Each row is a point. Two turns around zero, p and q, are shown by what they do to some points. Write where each new point lands after one turn and then the other. Backwards means that the second turn is done in reverse. Each puzzle has new turns, and all numbers are rounded.

Turn p:
-39, 55, -32 -> 25, 60, -37
-17, -36, -57 -> 26, -36, -54
-9, 19, 25 -> -18, 25, 11
-6, -20, 36 -> -39, -11, 11
12, -23, -6 -> 3, -26, 1
59, 4, 34 -> 3, -13, 67
Turn q:
-1, 23, 36 -> -8, -32, 27
-34, 53, -36 -> -70, 20, 2
47, -41, 1 -> 60, 17, 2
-27, 5, -31 -> -29, 17, -25
15, -40, 31 -> 47, -23, -7
Where do these land?
p, then q: 32, 0, -38 -> 43, 16, 19
p, then q: 38, -32, 40 -> 24, -53, -25
q, then p backwards: -40, -8, -31 -> -50, -9, 0
q, then p: -30, 40, 28 -> -46, -16, -30

Turn p:
47, 2, -38, 13 -> -41, 40, -10, 21
-7, 38, 14, -26 -> 0, -7, -14, -46
12, -73, -27, -8 -> 4, -8, -25, 75
-18, -30, -49, 8 -> -31, -27, 6, 44
-38, 34, 41, 13 -> 27, -16, 35, -47
4, 29, 59, 0 -> 42, 20, 8, -47
Turn q:
15, -46, -8, -10 -> 1, -27, -30, -30
-9, 7, 22, -15 -> -13, -11, 23, 2
17, 48, -50, 6 -> 57, 40, 7, 14
-51, -6, 59, 9 -> -74, -2, 24, 10
-31, -15, 19, 66 -> -55, 30, -36, 27
39, 45, -4, -13 -> 47, -8, 23, 30
20, -34, -37, -43 -> 35, -23, -11, -54
Where do these land?
q, then p: 24, -25, -34, 28 -> -51, 8, -16, 13
q, then p backwards: -16, -8, -2, -82 -> -55, 52, 29, 22
p, then q: 16, 20, 25, 16 -> 15, -12, 31, 14
q, then p: -40, -32, 45, 10 -> 11, -65, 20, -1
p, then q: 16, 46, -33, 28 -> -34, 19, 52, -7

Turn p:
9, 86, 5, -16, -7, 28 -> -83, -7, 12, -27, -27, -7
-5, -18, 33, 43, 26, -52 -> 45, 14, 48, 32, -6, -33
16, -5, -25, 21, -26, 22 -> -6, -2, 10, -13, 25, 40
-22, 5, 11, -2, -59, 11 -> -24, -31, -5, 36, -4, 37
57, -60, -2, -22, 31, -21 -> 76, 26, -16, -39, -22, 7
-20, -20, -34, -16, 36, -27 -> 20, 41, -31, 8, 19, -28
-35, 13, 12, -8, -1, 39 -> -28, -40, -16, 3, 14, -16
Turn q:
-15, 27, 11, 16, -13, -40 -> 22, 27, 30, -23, 16, -13
-8, 67, -2, -17, 10, -16 -> -17, 3, 16, -63, 11, -24
7, -65, 2, -32, 5, 8 -> -18, -10, -8, 64, -27, -8
26, 39, 30, 9, -4, -2 -> 10, -27, 33, -33, 10, 10
-24, -65, 3, 7, 21, 41 -> -19, 15, -30, 52, -31, 43
-1, 66, -8, 2, -46, -6 -> 39, -8, 1, -65, 2, -27
15, -69, -36, 15, 27, 16 -> -17, -1, -43, 68, 19, 20
Where do these land?
p, then q backwards: -14, -97, 22, 24, 18, 4 -> 51, -7, -14, 49, -74, -15
q, then p: 26, 29, 16, -34, -12, -17 -> 38, -2, -11, 27, -33, -5
q, then p backwards: -1, 36, 8, -17, -35, -11 -> 25, -5, 25, 3, 41, 8
q, then p backwards: 33, 40, -46, -23, 3, -2 -> -25, 3, -1, -10, 40, 55
q, then p backwards: 32, 42, -10, 28, 1, -5 -> 8, -24, -14, 24, 13, 46
p, then q: -9, 54, 13, -20, 23, 14 -> 10, 50, 10, 1, -19, -35
p, then q: -63, -60, 4, 24, 20, -17 -> -10, -9, 14, 27, 84, 27
q, then p: -5, -45, -7, 17, -17, 35 -> -8, 2, 20, -21, 38, 40

Turn p:
-15, -55, 22, -35, 9, -12, 35, -8 -> -20, -50, 8, -18, -50, -22, 12, 1
45, -18, 14, 43, 40, -20, -33, -19 -> -27, 27, 43, -12, 26, -6, 14, -59
11, 27, 3, -28, -42, 66, 73, -10 -> 16, -34, -83, 27, -28, 50, 27, 8
-5, 17, 39, -7, 38, -45, -23, 15 -> 4, 22, 7, -26, -4, -51, -37, -31
-33, 22, -50, 2, 27, -35, 15, -8 -> 18, 30, 26, 49, -26, -29, -5, 23
12, 27, -23, 9, 21, -19, -9, 52 -> 49, 6, 18, 19, 27, -16, -27, -14
3, -28, 40, 21, -24, 85, -38, -17 -> -49, -17, -41, -41, 61, 23, 44, 10
4, -7, -20, -54, 21, -22, -4, -23 -> -34, -15, 13, 32, -29, -13, -37, -1
-22, 16, -25, 48, -89, 4, -15, 17 -> 41, 32, 6, -28, 23, 62, 9, 64
Turn q:
1, -15, 46, 18, 35, 22, -15, -28 -> 23, 45, 38, -9, -4, 0, -14, -33
-33, 47, 36, 34, -48, -13, 24, 32 -> -18, 6, 33, 58, 13, -31, 8, 62
-22, -2, -5, 27, -53, 31, 11, -23 -> 11, 35, -31, 35, 4, -2, -30, 35
-13, -6, 52, -4, -8, 28, 36, -45 -> 9, 44, 28, 38, 11, 44, -28, -7
-36, 39, -33, -43, 3, -8, -48, 39 -> -47, -7, -19, -29, -44, -9, 58, 28
-16, 17, -27, -51, -2, 8, 37, 28 -> -39, -17, -25, 10, 20, 37, 41, 10
12, 49, -1, 3, 53, -16, -21, -14 -> 23, -12, 24, 3, -40, -12, 47, -33
22, 2, -3, -23, -6, -41, -12, 33 -> -16, -50, 15, -26, -4, -3, 6, 16
52, -54, -1, 57, 30, 31, -38, 13 -> 58, 18, -3, -62, 34, -47, -24, -28
-26, -56, -40, 37, 47, -17, -9, -51 -> -3, 13, -39, 0, -20, -34, -42, -83
59, -21, -23, -56, -51, -26, 36, 16 -> -1, -76, -20, -16, 30, 58, -23, 34
Where do these land?
q, then p: -19, -23, -15, -38, -38, -53, 16, 30 -> -6, -31, 25, -20, 18, -43, 14, 60
q, then p: 37, -14, 22, 34, -23, -18, 26, 2 -> -17, -4, 30, -23, 31, -19, -4, -41
p, then q backwards: 29, 54, 33, 23, -8, 23, -37, -17 -> -22, -53, -16, -8, 15, 58, 21, -5
q, then p backwards: 14, -5, 28, 28, -36, -1, 2, 38 -> -37, -10, -23, -1, 0, -2, -40, 29
p, then q backwards: -26, -46, 10, 9, 73, 23, 8, -32 -> -45, 35, -18, 22, 41, -35, -3, 54
p, then q: 0, -9, 32, 1, -14, -29, -6, -25 -> -21, 9, -2, 5, -24, 30, 4, 28
p, then q backwards: -26, -29, 31, -96, -22, 5, 23, -26 -> -20, -10, -51, -34, -49, -72, -38, -6
p, then q backwards: -16, 35, -28, 2, 81, 9, -1, 24 -> -18, 15, -8, 88, 11, -2, 32, 1
q, then p: 45, -45, -57, 17, 45, 15, -27, -31 -> -63, -4, 25, 56, -22, 46, -32, -11
p, then q: -16, -9, -68, -3, -40, 16, -26, 23 -> 6, 24, 29, -42, 52, -36, 28, -2
q, then p backwards: -21, 91, 13, 23, -19, 10, 23, 14 -> -45, -6, -74, 27, 23, 22, 34, -18
